Every row gives one point. The window is the flat piece filled in between its corners: a triangle in 3 columns, a solid with four corners in 4, and so on. A path goes straight from each point to the next, and from the last back to the first. List the points from which the path goes on through the window.

Window, 3 rows:
[[  9  25  -5]
 [ 24   8  11]
 [-29 -10 -56]]
Path:
(1): [ -1 -10 -69]
(2): [-10  -5 -54]
(3): [-28  -6 -38]
(4): [ 5 26 37]
(5): [63 16 22]
(6): [ 48 -11 -14]
(7): [-2  3  2]
(8): [-7 17 -3]
(9): [ 16  24 -14]
(10): [  8   9 -59]
(11): [-35 -28 -11]
(12): [ 8 34 24]
(13): [48 41 12]
(14): [ -2  20 -77]
(15): [-38  -8 -12]
(16): [-24 -16  -9]
Through the window after points: 2, 8

Window, 3 rows:
[[-16 -50 -18]
 [ -5  26  35]
 [  6  -9  30]]
Path:
(1): [-2  9 47]
(2): [24 19 39]
(3): [ 22 -39 -32]
(4): [-26 -38  36]
(5): [-8 16 46]
(6): [11 20 30]
(7): [ 12 -31 -19]
(8): [-11 -37  20]
(9): [-25  29  63]
(10): [ 4 18 18]
(11): [  0 -27 -20]
(12): [-35 -63   8]
Through the window after points: 9, 11

Window, 4 rows:
[[-15  50  14 -12]
 [-12  11 -28 -27]
 [-33  32  37 -33]
 [ 56 -12 -18  27]]
Path:
(1): [ 41   5  21 -25]
(2): [ 13  74  19 -44]
(3): [-27  26   6  10]
(4): [-23  47  21  -1]
(5): [ 21  67  33 -32]
(6): [ -8  64  31 -59]
(7): [-40  14 -15   5]
(8): [ -4 -10   0  26]
(9): [40 25 -8 -3]
(10): [  3  44  -3 -31]
(11): [-28  27   4   0]
(12): [  3 -14 -10  43]
(13): [ 14  20   9 -24]
(14): [ 63  -6 -15   7]
(15): [-10  11 -41  31]
(16): [-18   0 -14  17]
Through the window after points: 2, 8, 10, 12

Window (6 x 6):
[[ -6  54  -2  43  24  21]
 [ 33  -5  14 -76  11   4]
 [ 13  25  -1  62 -14  38]
 [-13 -17  39 -91 -35 -31]
 [-30 -32   5   3   1  -4]
 [  3  15 -30  -5 -13  -5]]
Path:
(1): [-33 -16   9 -82 -29  16]
(2): [  5   9 -12 -23 -28  66]
(3): [ -4 -26   7 -22  -4 -64]
(4): [ 22  19  13  38 -15  -1]
(5): [ -3  18  -8  35 -12  51]
(6): [-27  -8  -3  -6  -4  44]
(7): [ 24  10   0  50  21 -33]
(8): [ -1  -2   1   3 -15 -26]
(9): [-21  20  11  -6 -23  16]
(10): [-14 -13  16 -64 -54  54]
(11): [ 12  -7  25 -71  -1 -29]
(12): [ 37  17 -11  16  -4 -20]
(13): [-41   0 -18   4   4  38]
(14): [ -9  -8  15 -65  -6  12]
(15): [ 27   2  31 -36  -1 -16]
(16): [  7  -3  33 -44 -22 -27]
Through the window after points: 4, 10, 16

Window:
[[-17  -5 -17   7  51  -4   9   8]
 [ -3   3  91  55   5 -28 -24  71]
 [-28 -11  -1  14   8 -26 -57   4]
 [  6 -44  -6  32 -50 -36 -26  32]
 [-73 -11 -41 -22  -3   3  18 -15]
 [-81 -34 -24 -15  73  36   5  29]
 [ 19  -6   4  33 -56  11 -46  12]
 [ 26 -36  49   6 -35 -17 -38   3]]
Path:
(1): [ -7 -11   8  -1   2 -14 -35  36]
(2): [ -2  -5   2  -3 -32 -10 -24  21]
(3): [-17 -20   4  39 -29 -18 -21  -8]
(4): [-38 -27  17  62  20   5   9  -7]
(5): [-19   8 -23 -33  32  -8 -25  56]
(6): [  0  14 -15 -46   0 -10 -23  40]
(7): [-40 -36  -3  36  25   9  -9  11]
(8): [-40 -34  -4  41  -5  -5 -24   0]
(9): [ -8 -26 -17 -20 -13 -16  -1  46]
(10): [-37   3  -4 -39 -20 -13 -45  45]
(11): [-33 -37 -20  24  -8  -7  15 -15]
(12): [-12 -26  27  42   6 -11 -30  19]
Through the window after points: 6, 8, 10

Window (9 x 9):
[[ 51  24  37  38 -41 -13 -61 -21 -34]
 [-12 -15   5  -2 -57  23  -6  -4   5]
 [ 62  11 -19  24  50  10   6  -3  35]
 [ 30  -8  25  16  33 -31  47 -13  50]
 [ -1 -18 -27  17  59  38  20 -22 -13]
 [-18  13  10  -5  -8   3 -29  22   8]
 [-13 -46  47 -37 -35  56  39  15 -29]
 [-25 -31  19  24 -27  23   4  39  11]
 [ 60  48  66  40 -18  32 -26 -55 -14]]
Path:
(1): [ 11 -11  44  -6 -14   2 -46   9  14]
(2): [ 15  30  -9  33  -2  -5  17 -10 -12]
(3): [ 19 -10  35  32 -20  11  41   4 -49]
(4): [ 15 -22  15 -18 -20  43 -35 -13  39]
(5): [ 34   7  52  22 -10  27 -23 -38  -2]
(6): [ 25  57  17  17 -25  21  34  17 -20]
(7): [ 43  50  22  32 -16  -6  50   3  -4]
(8): [ 36 -11  36  11   5  15 -77 -50  -3]
(9): [ 19   9  32   4  -7  19 -46 -27  10]
(10): [ 25  27  28  41 -27  10  18   7 -28]
(11): [ -1  43   9  20 -14  -7  -3  -3 -23]
(12): [ 29 -32  37   3 -17  15 -34   0  15]
Through the window after points: 1, 5, 9, 11

Window, 9 rows:
[[ 30 -37  21 -10  67   0 -36 -15  24]
 [ 55  -2  12  15 -29 -35  51  34 -15]
 [-31 -41  27  23   5  -6   2 -19   7]
 [-32  33 -36 -14  36   0 -13  15 -14]
 [  4 -41  71 -17  37 -27 -49  27 -13]
 [-38  -9  19 -24  11  -4   9 -33 -46]
 [ 23   5  54  -1 -10 -22  14 -34  66]
 [ 18  37  -7 -66  33  82 -22  34  77]
 [ 65  43 -63   5 -20  23 -33  32  -6]]
Path:
(1): [37 24 20  4 22 11  1 -2 19]
(2): [ 15   3  -2 -31 -13   9 -18   6  46]
(3): [  8 -27   5  -8   9 -19  -8  15  12]
(4): [ 53  42  33  15  40  15  10 -11  13]
(5): [ -8  47  56  20  20  22  23  -6 -31]
(6): [-14 -36 -29 -18  20 -18 -27  -1  33]
(7): [ 10  -3   8 -32   3  -6 -32  27  12]
(8): [14  3 40 20 28 26 13 -3  3]
(9): [11 16 52 30 64 37 -1 -9 23]
(10): [ 17 -28 -27 -35 -15 -31 -32  24   7]
(11): [ 28  -1 -10 -37  -2  10   3  22  25]
(12): [14 21 63 21 32 12  3 19  6]
Through the window after points: 1, 5, 11

Window:
[[  8  55 -42  13   8  25  18   8 -48  -5 -28]
 [ 26 -20  13  35  24  28 -84  -6  32  17  61]
 [-16  35 -43  26 -15 -41 -18  12   8  16 -12]
 [ 30  12  36  -9  25 -57  45   8  48  -2   0]
 [-12  55  23  53  26 -22 -38 -15  11  -4 -29]
 [ 39 -32  37  17 -32  46 -12  71  31 -10  18]
 [ -7   4  60 -54   4  32   6 -67  -9 -21 -34]
 [-21  -7  15   1  30  43 -14  26  11  18  14]
 [-10 -16  -2  78  22 -32 -38 -34  15 -21   6]
 [-14  13  73 -36  18 -27   5 -51 -73 -43 -22]
 [ 10   9  34  30   5 -15  10 -13  14  44   3]]
Path:
(1): [ 33  -5  -4  11  19 -10 -26  15   6  32 -21]
(2): [ 16   2   2  23  26  -4 -20   9   7  10  -7]
(3): [-34  58   3  45 -22   5 -38 -17  -2 -16  48]
(4): [-27  37  38  29  15  15   6 -30  21   1  39]
(5): [  2 -27  28   7  18   5 -29   6  13   7 -12]
(6): [  7   6  31 -11  23 -22 -20 -20 -24  -9 -45]
(7): [-25  34  43   6   0 -15  10 -32 -35 -30  19]
(8): [-18  19  45  55  -4   5 -13   1  18 -21  51]
Through the window after points: 6

Window (12 x 12):
[[-33  12  18  12  36  57  46 -45  -1  15  22  12]
 [ 43 -27 -46  69 -23  -3 -91  21  24   3  -8  19]
 [ -4  26 -17   5  19  -6  66 -35  19 -18  41  12]
 [ -9  -6  15  -3 -41  80  36  31  21  15 -32  63]
 [  5  19  19 -15  73 -10  32 -19  23 -16  -8 -26]
 [ -8  31  11 -28 -45  66 -12  47  31  49  27  64]
 [ 17 -37 -44 -12  -3  28  -8 -28  11   8 -10 -12]
 [-30   6  13   7  17   5  33 -38  49 -21  14 -47]
 [ 20   4 -27  24   5 -33 -50 -69  29 -16 -30  -1]
 [ -2   2 -34  23  -4 -25 -40 -26 -25 -32 -21 -33]
 [  7  28 -62  52   9 -41 -33 -14  31  30 -23 -23]
 [ -6  28 -29  -4 -10  92  -3  17  34  -9  -4  42]]
Path:
(1): [-19 -17 -22  -6  -2  25  14  -7  32   9 -23  34]
(2): [ 23  41  32  27 -36  71  20  36   4  12 -13  21]
(3): [ 51  38   3  23  16  38   2 -18  28  16  -9  13]
(4): [-24 -14 -37   2 -12   7 -13   8  11  -3  -6  24]
(5): [-32  -8  -8   6  43 -11 -10 -24  41  22  14  18]
(6): [ 11  24 -16  14  -6  24  32 -18  26  -7   3  -1]
(7): [ 59  32 -37  -5  10  47 -11 -33 -13  14  -5 -16]
(8): [-61 -55 -14  16  -7 -30  -3 -12  35 -27 -10  -8]
(9): [-22  -6 -17  13  -5  -5 -10 -11  24 -14   3  33]
(10): [ 29  30   0  -2  27  24  -1   2  14  17  -4 -27]
(11): [ 78  45 -12  53  -1   4  44  -8  34 -14   8 -12]
(12): [-96 -17 -22 -41  11  49 -32 -17  14  -1  -7  22]
(13): [-18  -3 -34   9  -3  18 -19   0  20 -12 -15  29]
(14): [ 40  41  -9  18 -15  57 -17  -6   9   8  12 -25]
(15): [ 35  17 -25  31 -25  15 -37 -28  24  23   9  -1]
(16): [-22  -3 -51  33  36 -46 -25  -3  28 -11 -45  -2]
Through the window after points: 1, 7, 9, 11, 13, 15

Window (14 x 14):
[[  39  -38  -24   42  -22  -15  -33  -36  -51   26   -4   21   22   36]
 [ -22 -104  -12   27   28    0  -15   48    9   29   52   62   28   28]
 [  12   71   -3   15   -8   -9    3  -13  -78   27  -33   14   27  -39]
 [  15  -11  -52  -37   -9    5  -33  -22    4   -5   20  -18  -10  -49]
 [  35  -56   29  -33   41    7   52    6  -15  -17   30   42  -38   15]
 [ -21  -18   12   -2  -37   50    3  -62  -43  -14   31  -11    9   21]
 [ -16  -40    0   27   11   34   60  -26    3  -15   -2   32  -15   -7]
 [   1  -13  -23  -32  -65   12   18   -6   20    1   14  -51  -37   19]
 [ -13  -12  -52   36   13    0  -40   24  -46   16   31  -38  -17   45]
 [   2   37  -70  -45  -21   51  -22   -8  -16  -39  -13  -42   15    1]
 [  25  -26   -6   43   56  -15  -69   45  -15  -15   14  -53   66   21]
 [   9  -17   34    7   -8   74    3  -23    8   -2    5   14  -27   21]
 [  25  -74    3  -37    1  -58  -49   49  -20  -29  -27  -22  -32  -25]
 [ -37   27  -19  -40   55  -35  -25    7   16  -17    0   26    9  -11]]
Path:
(1): [ -7   8 -18   5 -13   4  -4   9   4 -26  -3  -2 -13  -3]
(2): [ -6 -19 -25 -28  28  14 -12 -12 -16   1  11  -1  20   4]
(3): [ 20 -19 -12 -18  21   0 -18   7 -26  17 -22 -15 -13 -22]
(4): [ -7 -19 -35  30 -35  -7 -16   2   5 -39  56  20  17  39]
(5): [ -1 -20   2  -1  -1  19 -30  -1  -6 -48  34  40   9  20]
(6): [  6  -2 -29   6  21 -17   7  12 -45  59 -43 -57  15 -10]
(7): [  6 -37 -14 -23  23   5  -9 -18 -18  34 -10 -27   9  21]
(8): [  0  -3 -17  21  -3  22  -6  -4 -16 -16  24  15  10  -3]
Through the window after points: 1

Window (14 x 14):
[[ -5  77  28   6  -7  11 -16  45   9  52  -7 -51   5  -6]
 [ -3 -86  44  18 -29 -18  13 -39 -52  13 -57   0  62  60]
 [-57  29 -22  12  30  27 -37  16   9  32 -29  27  -9 -44]
 [-43 -67  29 -10  13 -24  25 -21  27 -62 -30  -7  27  25]
 [-16   2 -22  -5  26  27 -30 -33  53 -35  24  42  34  20]
 [-17  22 -63 -33  33   2  -6  10  34  47  -7  -8 -17  -9]
 [  1 -20  90   6  11 -10  -2  31 -38  93 -11  13 -26  30]
 [-44 -41  12   8  22 -14  46  -6 -30 -10  16  29  60  30]
 [-19  71 -34 -18  26 -37 -34  -9   8 -25  -5  11 -15  -7]
 [-41 -18  35  12 -31  56   9 -24 -54 -24  10 -19 -19  99]
 [  0 -46  51 -14  48  19 -49  48 -78  79  -1 -24   8  -3]
 [ 19  30 -73  28  31   8 -16  23  37 -22   7  16 -29 -53]
 [ 31  45  26 -27  51  34   0  46 -31  62 -60  -2 -11 -22]
 [-18  47 -36  27  60   4 -35  47  27  13 -21   2  -9  29]]
Path:
(1): [-11  -9   5  -7   9   0  -4  49 -24  49  -1  53   8  21]
(2): [-18  13  15 -18  -3  22 -13  49 -14 -11  -5  19   3  16]
(3): [-28   9  -1  21  46   5   2 -34   3  40 -13 -21 -10   7]
(4): [-28   0  26  20  39  24   4 -25   2  13   5   1  11  11]
(5): [ -9  -3   5 -13 -14 -18 -19  39 -30 -11 -35   5   3  30]
(6): [-11   0  25 -39   1  -1  -9  59 -35  27 -42  12  -2  14]
(7): [ -4 -15  21  23  49  17   0 -13 -25  38   2 -10  27   4]
(8): [-22  -9   4  36  39   6   1 -26  -8  27   2 -17  30  22]
(9): [-16  -4  20 -21  -2  23  -7  42   0  20 -15  23   3   8]
(10): [-25   9  14 -30  15   9 -23  44  16  -3 -20  17   2  19]
(11): [ -7  26 -16  16  40  19  -3  -2 -20  43  10 -16 -21 -13]
(12): [-15  -2   8  38  52  24 -32 -51 -15   0   1 -13  -3  14]
(13): [-38 -10  -3 -38 -29   1  36  62   6   1   1  45  32  32]
(14): [-10  13   0 -22  -6  14 -11  30  -8  -3 -17  15  12  40]
(15): [-16  -3  34   7  35   5  -2  -8 -24  26 -15 -14 -16   5]
(16): [-21 -15  50   9  26  -5  12 -21 -13  27 -11 -33   1  18]
Through the window after points: 6, 12, 14, 16
